Each row of a before or after table is a point. The points were changed in one or more steps. Then noise was added and the rows were shuffled. The steps act on how far a point lies along the listed directions, d1 being the first. What was done? A step turns or swaps two directions, mirrors them in a line or flattens them onto one, adds a multiple of one to another, or multiplies one. Angles are multiples of 10 degrees, from the lower direction toward the higher: turns from -170 to 170, lines from 10 to 170 but not 90. Use the fewest steps. Two steps may share a direction if one is a turn and the other turns, adds or multiplies; they go together, in the order done. Otherwise the lowest direction goes first.

Directions:
(1): [ 37 -21 -44]
(2): [ 30 -34  41]
(3): [-38 -46 -10]
Before:
[[-38  40  -9]
 [ 42 -12  66]
 [-53  16   3]
 [ 21  61  28]
 [-15  78   8]
 [  2  32   6]
 [-30  36  29]
 [ -7  10  -2]
 [-49  25  -8]
 [ 21 -52  55]
 [ 22 -36  44]
 [ 34 -39  25]]
After (12 x 3):
[[ 30  47  39]
 [ -1 -66  44]
 [  7 -48  36]
 [  2  76  23]
 [ -4  12  -1]
 [ 28 -34  65]
 [-25  49  -4]
 [  9  28  13]
 [-48  28   2]
 [-26  36  32]
 [ 19 -50  19]
 [-40  38  -6]]
Steps: turn d2 and d3 by 20 degrees

Directions:
(1): [ 47  64  19  -3  36  15 -36 -19]
(2): [-43  14   3  44  -7  -2  -1 -76]
(3): [ 56 -62  12  47   9  10 -11 -17]
Before (14 x 8):
[[ 16  -1  -2   6   5   9  -5   4]
 [  2  11   7  -2  -2  -1   0  -5]
 [-60  28 -15 -46 -26 -18  19  21]
 [ -3 -36 -23 -18 -10  -4  24  57]
 [ 19 -19   4 -15  -4  -4   9  46]
 [ 23 -10   4  -6   2   8  -5  24]
 [  8  16   7 -16  -8   0  -2   4]
 [ -3 -14  -9  -4   9  10  12  11]
 [-38  16 -15 -22  -9 -11  19  20]
 [ -7 -10 -11 -10  -1   3  -2  16]
 [ 16   1   3   6   8   4  -5  -4]
 [ 20 -38  -6 -16 -18  -5   4  49]
 [ 17 -12   1   7  12   3 -12  26]
 [ 10  -8  -6   7  -1   0   7  -3]]
After, 14 rows:
[[-10   4   3  -4  -7  -6   8   3]
 [-20  19   4 -12 -18  -5   3 -13]
 [  7   8  -2   2  19  16   1  -5]
 [ 28  58   3   4  34  14 -21 -16]
 [ 11  -2  10  28   2  11 -13 -27]
 [ 22 -11  -1  14   1   3   4  -5]
 [-69 118 -13 -94  -9 -18   5  34]
 [-43  76 -10 -54   4  -8   4  26]
 [ 12 -14  11  38  15   3 -18 -18]
 [ 41  28  17  26  12  10 -35 -35]
 [ 17  26  15  20  12   5 -16 -27]
 [  9 -22   3  21   2   2   0 -13]
 [  3 -13  -1  21   0   9   0 -13]
 [ -1  16  -2  -6  10   7 -17  -3]]
Steps: turn d1 and d2 by 140 degrees; multiply d3 by 2

Directions:
(1): [ 50 -32 -48   4 -29 -63   5  -2  14  40 -33]
(2): [-39  61 -13  31  22 -65 -19  26  26 -23 -11]
(3): [ 12  54 -27 -63 -42  19 -47 -10 -14 -13 -32]
(4): [ 18  12  73   8  31  -7 -28 -17  -9  41 -62]
(5): [ 33 -34   9 -47  44   1 -17  42  56 -43 -11]
(6): [-53 -21  36 -61 -27 -43  38  27 -22   6 -10]
Before:
[[  43   13   13   23   25   34    7  -26  -30    3   18]
 [ -13   -1  -30  -51  -73   28   12    8  -10    2    0]
 [  30  -26    7   26   16   34  -22  -32   -9   12  -13]
 [ -15   -5   19   53  -12   -3   -9  -24  -27   53    9]
 [   8  -17  -12   38   45    8   11   -7   -4   23   30]
 [ -24   -9  -21  -85  -44  -14    5   21  -24  -30   -5]
 [ -20   20   -8   54   -8   27   37  -57  -36   24   43]
 [ -47   29   20   11   -2   70   30  -18  -38   -6   77]
 [  12    8    0   61    1   24  -35  -23  -17   17   -2]
 [ -54    7 -112   41  -67  -28   30  -10   -3  -62  110]
 [ -34   53  -20   39  110  -65  -78   73  105  -91  -11]
 [  19   33    3   38  -29   43  -18  -48  -21   38   14]
 [  11    6    2   32  -22   39   20  -26  -22    2   31]]
After, 13 rows:
[[-62  22  20 -30  11 -11  31  34   1 -27  48]
 [-32 -39  47 -15  -5 -35   6  19  -9  31  -6]
 [-23 -17  -1  23  24 -15  30  -3 -23  35  27]
 [-69 -38 -71 -34 -62 -27  49  24   4 -81 107]
 [-11 -13  11  21 -12 -15   0 -25 -32  31 -22]
 [-58 -15  27 -35  -7 -42  63   5 -14   2  19]
 [ 13  -5 -43 -50 -45  15  -8  27  31 -21  -9]
 [-41  -8  31  10 -30 -21   3  -1 -41  27 -12]
 [ -2  22  21   6  -1 -24  30 -11 -47  16   6]
 [-35  12  37 -35 -49 -31  17  -3 -25  34  -8]
 [-22  -3  16  -9 -29 -22  38   9 -14  -3  11]
 [-53  72  -9 112  43  61 -50 -38 -14 -22  45]
 [ 38  -1 -52 -48   0  19 -38  17  25 -55  -2]]
Steps: flatten d1 and d2 onto the line at 150 degrees; turn d5 and d6 by -100 degrees

Directions:
(1): [ 26 -33  -3 -42 -50  46  17 -43 -23 -43  56  12  -4 -33]
(2): [ 21  -1 -13 -17 -46  42 -51   4  39  13 -13  11 -41  79]
(3): [-10  35  22 -40 -40 -29 -39 -18 -13 -10 -54 -44 -42 -52]
Before, 10 rows:
[[  -8    8    7   17   24   10   36   -5   -7  -18   38   24   36  -31]
 [  14  -11   10  -35  -32   19   37  -39  -52  -51   13   -5    3  -63]
 [ -18   26   22  -33  -34  -23    9  -35  -30  -17  -19  -38    1  -65]
 [ -41   41   32   29   49  -63   11   29  -21    4  -54   -4   23  -82]
 [ -11   53   25  -33  -42  -19  -97   18   28    9  -99  -62  -98   28]
 [  25  -39    0    8   40   40   19    4    0   -6   56    0   17   41]
 [  -9   13    1  -11    8    7  -25  -10   33    4  -10   14   14  -12]
 [ -15   31   19   -9  -15  -21  -32   -1   -8    8  -53  -29  -20  -34]
 [  20   64    9  -16  -42    0 -107   33   61   74  -86  -15  -85   80]
 [ -17   67   21   -5  -21  -44  -58   19   49   20 -116  -29  -57   60]]
After, 10 rows:
[[ -24   23    8   15   20  -28   18    6    0   21  -21  -15   27    3]
 [   2    2    0    2  -12   16  -19    3    8    8  -10    4   -3   14]
 [  -4    4    1  -15    3   16  -20  -14   29   -1    0   19   16  -12]
 [ -21   18   13   32   53  -40   44   16  -35   -4  -33  -10   35  -39]
 [ -22   41   11   26   31  -18   -6   18   17   10  -16    3   13   -6]
 [  30  -34    2  -40  -55   66  -15  -22   -1  -44   43    4  -46   20]
 [ -13   32    6   32   12   -2  -52   54   46   37  -67   25  -17   59]
 [  10   -7   17   -7   34    5    5   -1  -17  -10   16  -34    2  -10]
 [  72  -31   -6  -68 -100   98  -23  -48    4  -15   74   34  -48    7]
 [  37  -13   -4  -44  -81   63  -13  -36   29  -43   14   26  -43   63]]
Steps: turn d1 and d2 by -90 degrees; multiply d3 by 0

Directions:
(1): [ 11 -29 -23  -3  -9 -21   6 -27  41 -37  34  55 -37  40  53 -45 -11 -35
  69 -26]
(2): [ 24 -16 -37  -3  28   4  46  42  16   7 -33  10  41  37 -25  79 -15  22
  55 -51]
Before (13 x 20):
[[  3 -56 -26 -14   2   3  16   3  46 -22  24  50  -6  33  45 -28 -20 -17
   75 -32]
 [ -9 -29  -6 -17  25   2   3  10  -7  -3 -16  27   9  10  -8  38  -4  -9
   18 -20]
 [ -1  19  -6  19   6  24  15  38  -5  13 -40  -5  33   1 -33  78  23  15
    6 -27]
 [ 28 -28 -28  17   2 -29   9 -27  48 -43  50  78 -54  42  69 -69  -2 -69
   67  -2]
 [  8 -33  -1 -12  -5  -6 -12 -21  18 -26  19  51 -48  33  55 -67 -17 -33
   25 -13]
 [-13  33  40   2  -5  16 -19   3 -28  19  12 -63 -11 -35  -7 -29   9  13
  -86  40]
 [ 12 -12  19   6 -18 -19 -36 -61  29 -51  40  45 -69   9  84 -99   9 -62
   34  -2]
 [-10 -23 -28  16  37   5  27  -8  24   6   8  23  35  50   1  51 -11  11
   61 -30]
 [ 29 -15 -67 -12  16  -4  70  45  26  -3 -41  24  29  57  -3  76 -13  23
   69 -58]
 [  9  17   9  -9   7   7   9  25 -35  15 -38 -39  63 -40 -48  59  -2  26
  -75 -12]
 [ -9  -4 -22 -11   9   9  39  32  10  -8 -47 -20  27  29 -60  74 -17   8
   -8  -3]
 [ 10  37 -16  20  17   6  43  55 -36  15 -32 -19  77  -3 -71 112 -34  58
   18 -46]
 [ 19  13 -23  -5  43  20  47  35 -12  16 -33 -32  56  19 -68  77 -23  35
    2 -34]]
After:
[[-10  44   7 -11   1  22   9  38 -48  53 -56 -59  32 -43 -52  50  25  46
  -81  37]
 [-32  26  23 -15 -20   8 -12  -6 -16  -8 -16 -39  -8 -26 -41  -5  -1 -11
  -81  55]
 [ 50 -14 -55  14  54  10  67  66  23  15 -51  23  46  38 -42  98  -9  10
   61 -39]
 [-20 -19  16 -15  22   7 -11   7 -31   6 -19  12  13 -19 -16  37  -1  -3
  -22  -3]
 [  0 -27 -14 -14  23  28  37  59   8  20 -34 -12  62   6 -29  68 -11  39
   20 -21]
 [ 51 -30 -48  -2  37   5  45  25  43 -29 -40  32  30  54  20  70 -13   0
  105 -84]
 [  6 -13   1  -2 -11 -14  -8 -26  24 -31  58  12 -53  22  60 -75  -2 -31
   21  -7]
 [-36  67  53  31 -36   0 -41 -15 -74   3  15 -45   6 -80 -33 -27 -11  19
  -98  57]
 [-29  10  12  18  29  31   2   0 -22  39  -6 -31  46  -2 -39  53   7  24
  -30  20]
 [-21  49  31  -6   4  22 -27 -24 -49  14  12 -58   3 -42 -43 -30  -3  12
  -89  51]
 [-33  40  33  21 -15  19 -31  -4 -28  10  -2 -21 -12 -41 -12  -2  43 -12
  -57  30]
 [-11  15  36  -7 -37 -14 -33 -39 -18 -21  24 -12 -12 -56  19 -60   7 -27
  -84  28]
 [ 25 -28 -30 -14  26  11  37  46   6   5 -34  16  24  44  -4  45 -24  12
   37 -50]]
Steps: turn d1 and d2 by 100 degrees
